Each row of a before or after table is a point. The points were changed in one or more steps. Then noise was added and the rows were shuffled. The steps act on columns, c1 being the first. Name the steps. A step turns or swaps two columns, mirrors them in a line or flattens them onto one, adds a multiple of one to another, or multiplies or shifts one. Angles are multiples of 10 degrees, from the lower column toward the higher: turns from -170 to 170, lines from 10 to 170 but not 90. Use the fewest steps. Two steps may share a column if one is a turn and the other turns, adds or multiplies; they go together, in the order done. Otherwise the lowest column goes first.

Before, 10 rows:
[[-1.6  1.7  0.3]
 [ 4.8 -1.4  0.2]
 [-6.8 -3.9 -3.8]
 [ 8.9 -2.0  3.1]
 [ 3.7 -1.1  2.6]
 [-2.5  1.7  0.5]
 [ 7.3 -4.4 -3.8]
 [-7.6 -5.3 -6.0]
 [ 4.6  3.6  2.7]
 [ 0.4  4.2 -0.8]]
After (10 x 3):
[[ 3.5 -0.2  0.9]
 [-2.7  6.4  0.3]
 [12.2  3.9 -0.1]
 [ 9.4 -3.3  0.5]
 [14.4 -2.8 -1.9]
 [ 5.5  0.4  2.1]
 [-2.0  4.1 -0.3]
 [ 9.8  0.0 -0.7]
 [ 8.9 -2.5 -1.2]
 [ 2.5 -0.9  0.4]]
Steps: shift c1 by 5.0; multiply c2 by 0.4; turn c2 and c3 by 110 degrees

Before (9 x 8):
[[ -3.0  11.3   3.3  -3.4  -0.5   2.0   2.9  -1.0]
 [ -2.6  -1.4  -2.2  -1.5  -0.5   3.3   1.6   9.4]
 [ -2.3  -1.5  -0.3  -4.3  -3.3   3.1   3.2  -2.7]
 [ -3.3  -4.1  -1.3  -1.9  -2.4   3.2 -11.8   0.4]
 [ -0.1  -1.6   1.3   1.3  -6.0  -5.2   1.9  -0.8]
 [ -0.7   1.9  -1.5   2.7  -3.8   2.4   1.0  -3.1]
 [  1.8   0.4   8.2   3.3  -0.9   2.3  -1.9   2.4]
 [  0.5  -0.3   0.3   1.2   0.7  -3.3   3.0  -3.5]
 [ 15.8   7.0  -1.6   0.5  -3.2  -1.2   2.6  -0.3]]
After:
[[  4.2  10.2   2.1  -3.4  -1.0  -1.7   5.6   1.0]
 [ -8.7  -6.9  -1.9  -1.7   0.4  -3.9   6.6   1.7]
 [  4.3  -1.6  -1.0  -4.2   0.9  -4.2   0.7   0.6]
 [  2.4  -1.5   3.1   1.9   8.3   0.1  -1.4  -1.2]
 [  2.5  -1.7  -3.3  -1.0  -1.9  -2.9   1.5  10.8]
 [  2.3   0.5   1.9   1.1   1.6   2.6  -2.3  -4.2]
 [  1.2   2.2  -2.4   2.8   1.5  -4.1   1.1  -4.6]
 [ -5.8  11.3  -1.9   0.2   3.0  -1.2 -11.5  -0.3]
 [ -2.1   1.1   7.9   3.2  -0.9  -2.6  -0.3  -0.2]]
Steps: turn c1 and c7 by -120 degrees; turn c2 and c7 by 20 degrees; add -0.3 times c6 to c3; turn c5 and c6 by 140 degrees; add -0.7 times c4 to c8

Before (14 x 11):
[[ 0.6 -2.6  5.8 -1.2  2.2  4.2  0.4  6.5 -0.3  0.5  2.4]
 [-3.2 -1.6  2.9  0.5  4.1 -3.4  0.6 -0.9  0.3  3.1  1.2]
 [ 1.5  2.1  3.4 -0.4 -8.1 -0.5 -1.2 -4.5  2.5 -7.9  1.8]
 [-2.0  2.0  7.2 -1.9 -2.9 -3.1 -5.6 -4.4  2.3 -5.2  3.0]
 [-0.5 -2.5  2.2 -6.3  0.6 -2.9  0.3 -0.5  1.3  0.7  3.3]
 [-6.0 -1.9  6.0 -1.5 -3.1 -8.4 -1.0 -1.8 -1.7 -8.7  0.3]
 [ 0.6  4.0 -2.5 -3.3  1.6 -0.9 -0.3  2.1 -2.5 -2.3  5.4]
 [-0.6 -1.3  5.5 -2.5 -1.9 -9.2  5.3  3.6 -3.9  0.9  4.3]
 [ 1.3 -0.3  2.9 -1.8  4.9 -3.7 -7.8  3.1  3.5  8.7 -2.6]
 [-1.9 -1.9  1.4 -1.6 -2.7  6.4  0.5  0.1 -4.2 -4.3 -2.4]
 [-7.7  2.2  3.0 -4.4 -1.1  1.4 -0.3  0.5 -1.1  2.0 -2.4]
 [-6.3  2.0  2.7 -1.0 -2.0 -5.8  7.0  2.2  4.6  1.9 -1.1]
 [ 0.6  1.5  4.7 -3.5  7.4 -1.3  4.3  3.3 -1.9  5.4 -2.3]
 [ 1.9 -0.1  3.0 -5.4  6.2 -6.2 -0.6  2.0 -0.5 -6.8 -1.1]]
After (14 x 11):
[[  1.5  -0.9   7.1   1.3   0.0   1.8  10.7   4.0  -9.7  -1.8   0.6]
 [ -1.9  -1.9   3.6  -2.1   6.7  -0.9   3.6   1.1   0.7   2.1  -0.7]
 [ -5.3   2.1   3.7   0.1  -5.2   4.5   8.0   2.9  11.4   0.2  -2.8]
 [  0.2  -0.1   4.0  -3.2   5.3  -8.6   0.9   8.4   8.5   2.7  -0.4]
 [ -0.8   1.3   6.5  -1.6   5.1   3.7   2.7   7.1  -4.9  -0.4  -0.5]
 [  1.7  -2.4   7.4   4.0   6.1   1.7  -3.8   5.1  -0.9  -0.6   1.0]
 [ -0.2   2.0   9.3  -0.8  -6.3  -6.5   1.2  -5.4   5.8  -4.0  -0.1]
 [  1.1  -2.4   3.2  -3.1   4.4  -0.8   3.0   2.5   3.4  -5.2   0.7]
 [ -4.3  -1.9   7.7   2.8  -0.4  -3.7   7.5  -6.5  -4.2  -5.5  -2.9]
 [ -2.5  -1.8   1.8   1.9   0.4   2.8  -6.0  -2.1 -10.6  -3.7  -1.5]
 [  2.0   2.2   4.3   0.7 -11.2  -1.3   0.2  -8.1   6.1  -4.3   1.4]
 [  2.6   4.1  -3.2   1.9  -4.3  -0.8   0.5   1.2  -6.5  -3.9   1.6]
 [ -6.9   2.2   3.8  -2.0  -4.5   0.2  -1.6   3.5  -2.3  -2.6  -3.9]
 [  1.0   0.0   4.0   3.5   6.7  -2.7   5.7  -1.1  -1.5  -8.1   0.6]]
Steps: flatten c1 and c11 onto the line at 30 degrees; add -1.5 times c2 to c5; multiply c3 by 1.3; turn c4 and c10 by 60 degrees; turn c4 and c8 by -50 degrees; turn c6 and c7 by -70 degrees; multiply c9 by 2.5

Before, 9 rows:
[[-1.5 -2.1  4.9 -4.4  1.3 -0.2  7.6 -0.8  2.9  2.8 -0.9 -2.7  1.7  4.4
  -4.2  2.8  3.8  6.3]
 [-0.9 -6.4 -0.3 -5.9  4.4 -5.1 -1.8 -1.1  3.9 -6.6 -7.7 -0.7  4.0  2.8
   5.2  6.4 -4.0  3.2]
 [ 8.1  1.3  5.3 -1.1 -3.1 -3.1 -2.0 -0.8 -6.1 -6.9  4.6  0.6 -0.6 -2.8
  -1.3  5.2 -1.8  3.7]
 [ 1.1 -2.1 -0.1  3.6  1.2  0.4 -0.3  1.6 -3.1 -7.8 -2.6  6.5 -0.8 -4.3
  -3.1 -5.3 -5.4 -4.9]
 [-1.7 -3.3 -3.4 -1.7  0.3 -2.1 -0.3 -6.7  4.1 -0.2 -4.2 -2.5 -3.8 -1.4
   3.7 -0.1 -5.9  3.1]
 [ 6.2 -7.3 -5.1  3.0  3.8 -3.3  7.2 -7.3  0.2  4.4  1.0  7.8 -7.5  3.4
  -2.7 -5.8 -4.4 -0.8]
 [ 4.2  4.7 -2.8  0.8  5.1  5.1 -2.9  1.4 -5.1 -5.8  4.1 -3.1  1.1 -5.8
   0.0  1.0  0.0  0.4]
 [-3.5  3.7 -0.8 -2.3 -3.8 -5.6  1.7  2.4  0.1 -1.5 -7.2 -4.7  3.3 -2.5
  -7.1 -2.2 -6.3 -2.2]
 [ 0.1 -0.9 -4.9  0.5  4.1  3.2 -2.3 -3.7 -4.6 -1.6 -6.3  7.0  2.2 -2.4
   3.2 -4.4 -2.8 -4.7]]
After (9 x 18):
[[-4.0  5.8  3.6  2.5 -3.7  4.3  1.5 -1.4 -0.7  3.0 -7.6 -4.9  3.6 -5.8
   4.8 -2.2 -6.7  1.7]
 [ 6.2 -6.2 -0.7 -2.3  4.3 -1.5  7.0  2.8 -0.3 -8.2 -3.1  7.7 -7.8 -3.7
  -2.8 -6.0 -4.4  0.7]
 [ 3.5  2.4  1.3 -2.6  4.6 -2.1 -3.0 -3.9  4.7  2.9  6.1 -2.8  1.2  2.0
   5.4  0.7 -0.4  2.4]
 [ 0.2 -1.1 -1.0 -1.0  3.5  7.4 -2.2 -2.4  1.6 -2.8  1.1  7.5  1.8  3.4
   1.4 -3.7 -2.1  6.4]
 [-1.1 -1.5  8.5  5.1  0.9  0.4  7.9  0.6  0.4 -2.0 -0.2 -2.4  2.0 -5.1
  -2.4  2.3  3.9 -6.6]
 [ 8.7  1.9  9.5 -1.3 -3.1 -5.2 -1.3 -7.0  7.7  1.4 -1.5  0.6 -1.0  0.3
   2.9  5.1 -2.1 -0.3]
 [-0.6 -4.6  3.6  3.1  4.8  5.7 -1.9 -8.6 -1.7  1.1 -7.7 -0.9  4.3  4.4
  -4.6  6.3 -3.5 -4.7]
 [-2.0 -2.6  0.3  1.0  0.8  3.3 -0.3 -2.8 -2.4 -6.4 -3.1 -2.8 -4.1  3.6
  -0.2  0.2 -5.9 -4.3]
 [ 1.3 -1.6  4.1 -5.6  1.7  2.7 -0.1 -5.5 -0.1  4.2 -0.6  6.3 -1.1 -1.3
   5.1 -5.5 -5.4  5.4]]
Steps: turn c6 and c11 by 70 degrees; add -0.3 times c11 to c2; shift c3 by 4.0; turn c8 and c10 by 110 degrees; turn c4 and c8 by 160 degrees; turn c9 and c18 by -150 degrees; turn c14 and c15 by -110 degrees
